Every row gives one point. Each copy is the shape, with its points in the same order, stretched, turned, moved and blurred by noise. Some copies are also mirrored. Which?

Shape:
[[-1.6 -3.7]
 [-6.5  1.3]
 [ 0.4  2.4]
 [-1.4  1.2]
 [-1.9  2.9]
 [ 5.2 -4.0]
 [ 2.3  4.1]
 [ 3.4  0.7]]
Copy 1, 8 rows:
[[-4.1  0.6]
 [-0.7 -6.9]
 [ 2.5 -1.3]
 [ 0.4 -1.9]
 [ 2.3 -3.5]
 [-2.3  7.0]
 [ 4.8  0.0]
 [ 1.6  2.6]]
Copy 1 is: mirrored
Copy 2:
[[ 4.9  1.6]
 [-2.7  5.8]
 [-3.0 -1.7]
 [-1.7  0.2]
 [-3.5 -0.1]
 [ 6.9 -6.3]
 [-3.7 -4.7]
 [ 0.5 -5.2]]
Copy 2 is: mirrored
Copy 3:
[[ 4.1 -1.4]
 [ 3.5  6.1]
 [-1.5  1.1]
 [ 0.4  1.4]
 [-0.7  3.4]
 [ 0.4 -7.3]
 [-3.4  1.0]
 [-2.1 -2.9]]
Copy 3 is: mirrored
Copy 4:
[[-1.9  2.8]
 [-6.8 -2.6]
 [ 0.2 -2.8]
 [-1.8 -2.2]
 [-2.1 -3.7]
 [ 4.8  3.9]
 [ 1.8 -4.0]
 [ 3.1 -0.8]]
Copy 4 is: mirrored

Shape (7 x 3):
[[ 0.6  4.5 -2.5]
 [ 1.7 -0.5 -0.8]
 [ 0.0  1.1  3.2]
 [ 4.1  5.3 -1.5]
 [-6.2 -3.2 -3.0]
 [ 2.6 -3.9  5.6]
 [-1.8 -6.2 -1.4]]
Copy 1, 7 rows:
[[-2.4 -2.1 -3.4]
 [ 2.6 -0.3 -0.3]
 [ 1.0 -2.4  2.0]
 [-1.1 -4.7 -5.2]
 [-1.9  5.3  3.0]
 [ 6.5 -1.7  4.8]
 [ 3.8  4.6  3.0]]
Copy 1 is: mirrored
Copy 2 (7 x 3):
[[ 5.0  5.3  1.1]
 [ 2.7  2.2 -1.9]
 [ 1.4  0.2  1.9]
 [ 7.6  3.4  0.8]
 [-3.7  5.7 -1.9]
 [-0.1 -3.8 -1.3]
 [-2.5  2.5 -4.5]]
Copy 2 is: only turned
Copy 3, 7 rows:
[[-2.1 -3.6 -1.8]
 [ 3.0 -2.2 -0.2]
 [ 1.6 -0.6  2.9]
 [-0.5 -7.8  1.7]
 [ 0.4  3.8 -6.0]
 [ 7.4  1.8  4.6]
 [ 5.3  3.5 -3.4]]
Copy 3 is: mirrored
Copy 4, 7 rows:
[[ 2.3 -1.0 -3.4]
 [-0.5  1.2 -0.5]
 [ 0.6 -1.5  2.0]
 [ 4.2  0.7 -2.3]
 [-6.3 -3.0 -2.5]
 [-1.0  1.8  5.5]
 [-5.9  1.3  0.2]]
Copy 4 is: mirrored

Shape (12 x 6):
[[ -1.6   0.5  -3.6  -0.2  -1.5   2.7]
 [  3.3  -8.2  -4.8   3.7  -0.6   1.1]
 [ -1.5   1.1  -3.1  -8.1   0.3  -2.5]
 [ -1.9  -5.9  -4.3   2.8   1.8   2.3]
 [  1.5  -0.5  -2.8  -3.3 -11.1   1.1]
 [ -2.9  -0.3   3.9   0.8   2.1   2.4]
 [ -2.1   0.6  -1.7  -7.0   1.8   1.8]
 [ -2.2   1.0  -6.0  -0.2   1.4   0.1]
 [  6.5   1.9   2.6   2.4   1.0  -0.5]
 [ -2.6  -2.3  -4.3   2.6  -1.9  -1.7]
 [  2.2   1.2  -0.7   2.5   2.6  -4.4]
 [ -1.0  -0.8  -3.7  -0.5   2.2   0.7]]
Copy 1 (12 x 6):
[[ 2.7 -1.4 -4.3  0.4 -1.5  0.9]
 [ 4.3 -4.3 -1.5 -6.9  4.3  1.2]
 [-4.4  0.6 -4.0 -0.4 -3.0 -5.9]
 [ 0.9 -6.3 -3.6 -1.9  3.4  2.1]
 [ 1.9  4.2 -5.5 -4.2 -7.9  4.0]
 [-1.4 -3.0  1.9  3.6  0.1  2.9]
 [-3.0 -4.0 -2.2  1.0 -3.5 -4.2]
 [ 0.2 -1.3 -5.5  1.0  1.5 -3.0]
 [ 3.2  1.4  5.3 -0.6 -0.7 -1.4]
 [-0.2 -0.1 -4.8 -0.7  2.3  1.0]
 [ 0.2  1.8  1.9  0.3  3.5 -4.3]
 [ 1.0 -2.6 -2.9  0.4  0.9 -2.3]]
Copy 1 is: mirrored
Copy 2, 12 rows:
[[ 1.4  2.7 -1.8 -0.1  0.5  3.0]
 [ 6.2 -2.3 -4.7  2.7  8.3  3.6]
 [-5.4  4.4 -3.4 -4.2  1.3  0.5]
 [ 6.1  1.8 -3.1  0.3  4.7  0.3]
 [ 0.1 -2.1 -5.6 -2.2 -1.3  8.5]
 [ 1.8  0.7  3.8 -1.6  0.0 -2.2]
 [-2.4  5.8 -0.7 -5.4  2.0  1.4]
 [-0.6  4.5 -2.9  1.4  2.3  0.0]
 [-3.4 -3.3  3.4  1.6  4.6  4.3]
 [ 2.6  1.0 -4.9  2.7  1.4 -0.8]
 [-3.9 -1.0 -0.5  3.8  3.2 -1.1]
 [ 0.5  3.4 -2.1 -0.5  3.7  0.6]]
Copy 2 is: mirrored
Copy 3 (12 x 6):
[[-1.3 -3.5  0.7  1.2 -2.1  0.9]
 [ 8.2 -4.2  2.9  4.1 -3.0  5.1]
 [-0.7  1.1 -3.6 -6.4 -2.0  0.4]
 [ 5.9 -7.1  0.5  3.0 -0.4  2.0]
 [-3.1  0.8  7.5 -3.5 -9.3  1.0]
 [ 0.9 -1.4  1.4  2.8  3.5 -5.0]
 [-1.7 -1.4 -2.1 -4.1  2.1  0.9]
 [-0.3 -3.4 -4.1  1.1 -2.4  1.3]
 [ 1.7  6.6  1.2  6.4 -1.3 -0.1]
 [ 3.1 -4.2 -0.6  1.9 -5.4 -1.1]
 [ 3.5  3.3 -3.5  5.0 -2.7 -1.8]
 [ 1.5 -3.2 -2.6  1.5  0.0  1.5]]
Copy 3 is: only turned
Copy 4 (12 x 6):
[[ 0.3 -1.9 -5.1 -3.3  1.8  1.2]
 [ 3.3 -5.9 -4.3  2.7  0.5  8.0]
 [-2.1 -8.2 -0.4 -2.9  1.4 -5.2]
 [-1.5 -3.3 -4.9  1.1  4.9  6.6]
 [ 1.9 -5.6 -5.6 -3.2 -9.1 -2.1]
 [-2.5  2.3  1.5 -1.8  3.6  4.3]
 [-2.4 -5.9 -0.4 -5.9  3.4 -1.2]
 [ 0.7 -4.1 -5.5 -1.3  5.4 -0.5]
 [ 8.6  0.4  4.0  0.8  0.7  0.9]
 [-0.6 -1.9 -5.4  2.9  0.9  2.0]
 [ 4.8 -0.6  1.5  4.2  2.7  0.2]
 [ 1.4 -4.0 -2.2 -1.5  4.7  1.6]]
Copy 4 is: only turned

Shape (11 x 8):
[[ -0.4  -3.4  -0.6   2.5  -2.2  -2.7 -11.5   2.9]
 [  2.7   0.5  -4.7  -0.9  -6.0   3.9  -3.2  -0.7]
 [  3.4  -2.1   1.8   2.9   0.9  -2.1  -0.8   0.1]
 [  1.0   1.0   1.0   1.6  -1.8  -2.7  -2.2  -0.6]
 [  3.2   3.1   1.7  -0.8   1.7   8.1  -2.9   1.8]
 [ -5.2   2.6   2.3   1.8  -0.3  -2.0  -8.6  -3.6]
 [  1.2  -1.9  -7.6  -2.0   0.1  -2.1  -0.4  -4.5]
 [  3.4   2.7   2.2   2.0  -1.5  -0.5  -0.3  -1.7]
 [  3.0   2.2   1.8  -2.8   1.5  -2.3  -0.3  -0.2]
 [ -0.2   3.3  -8.1   2.5   0.7  -0.5  -0.4  -1.1]
 [ -9.9   2.2   1.3  -0.7   1.7   2.0  -0.1  -1.9]]
Copy 1 (11 x 8):
[[ -0.4  -6.2   0.9  -2.9   6.8  -1.7  -8.2   6.4]
 [  0.5  -1.0  -2.1 -10.0  -1.6   3.3  -5.3   1.9]
 [ -0.6  -3.1  -1.7  -1.0   3.7  -4.0   0.9  -0.5]
 [ -1.6  -4.4  -0.2  -1.9   0.4  -2.7  -4.2  -1.0]
 [ -3.9   3.4   5.7  -6.8   0.3   0.5   2.6   2.8]
 [ -5.1  -7.6   4.1   0.7  -1.7   1.9  -7.1   2.3]
 [ -0.9   0.4  -7.9  -1.4  -1.3   4.9  -4.9  -0.4]
 [ -2.6  -3.7  -0.3  -4.1  -1.3  -2.7  -0.8  -2.6]
 [ -3.8  -0.2   0.4  -2.0   0.7  -2.6  -2.7  -3.9]
 [ -0.4   0.9  -6.0  -0.5  -5.0   1.7  -3.8   3.7]
 [ -0.6  -0.1   7.0   5.4  -5.3   6.1  -3.4   0.7]]
Copy 1 is: mirrored
Copy 2, 11 rows:
[[-5.8 -2.7  9.1  5.5  4.8  6.4  0.1  3.6]
 [-3.3 -1.8  1.0 -5.7 -0.6  6.8 -2.1  4.9]
 [ 0.6 -0.9  4.4  3.8 -3.6  2.7  0.6  2.5]
 [-1.0  1.1  3.7  1.7 -1.1  4.4 -1.2  1.6]
 [ 6.8 -1.6  3.8 -3.4  0.8  4.4 -1.5  6.2]
 [-1.4  1.4  3.8  4.0  5.9  7.5 -3.7 -2.9]
 [-5.6 -4.7 -4.4 -1.4  0.0 -1.0 -4.0  0.6]
 [ 0.8  1.6  3.5 -0.2 -4.4  5.3 -2.3  0.9]
 [ 0.2  2.6  3.1 -1.2 -0.8 -1.5 -2.5  0.6]
 [-2.1 -0.8 -5.8  1.4  0.6  2.3 -5.1  5.0]
 [ 2.8  2.9 -5.1  0.4  5.9  4.0  0.5 -2.3]]
Copy 2 is: only turned
Copy 3 (11 x 8):
[[  4.1  -0.4   4.3   1.3   1.4  -2.6 -10.9   3.5]
 [  2.6   4.2   0.4  -1.8   0.6   5.5  -3.4   0.6]
 [  3.0  -0.4   0.4  -0.1   5.0  -3.4  -1.0   0.0]
 [  2.0   0.1   1.3  -2.6   1.0  -2.6  -1.7  -0.8]
 [ -1.2   2.7   5.7   1.1   3.7   6.4   2.7   1.9]
 [  0.6  -1.6   6.6  -0.8  -2.1  -3.5  -4.7  -4.7]
 [ -1.4   1.4  -2.4  -4.0   5.2   0.3  -5.8  -5.1]
 [  2.4   1.5   1.4  -2.8   2.0  -1.4   2.0  -1.8]
 [  1.3  -2.5   2.8  -4.8   3.9   1.4   1.1  -1.0]
 [ -3.7   7.0   1.0  -5.2   3.7  -2.1  -3.7  -3.0]
 [ -6.7  -3.3   2.7  -1.2  -3.8  -1.0   0.8  -3.0]]
Copy 3 is: only turned
Copy 4, 11 rows:
[[ 0.2 -5.5 -5.5 -0.7 -0.1 -4.2 -7.6  1.7]
 [ 2.9  1.0 -5.9  3.7  2.9  0.6 -0.3  1.3]
 [ 0.6 -1.1  2.5 -0.1  0.2 -3.6 -2.4 -2.9]
 [ 1.4 -0.3 -0.6  0.9 -2.7 -2.3 -2.6 -0.6]
 [ 4.5  0.8  0.8  0.4  5.6  3.6 -2.2  5.9]
 [ 3.1 -1.7 -2.9 -2.1 -6.4  0.7 -7.7  1.6]
 [-1.3  4.8 -4.5 -1.7 -0.4 -2.4  0.2 -4.5]
 [ 3.3  0.8  1.9  2.6 -1.3 -2.1 -2.2 -0.2]
 [ 2.7  2.4  1.1 -2.2 -1.2 -4.1 -0.4  1.1]
 [-4.2  5.0 -2.9  2.1 -1.0  0.9 -1.3  0.6]
 [ 0.7 -0.9 -1.1 -4.4 -5.2  7.3  0.4  3.2]]
Copy 4 is: only turned
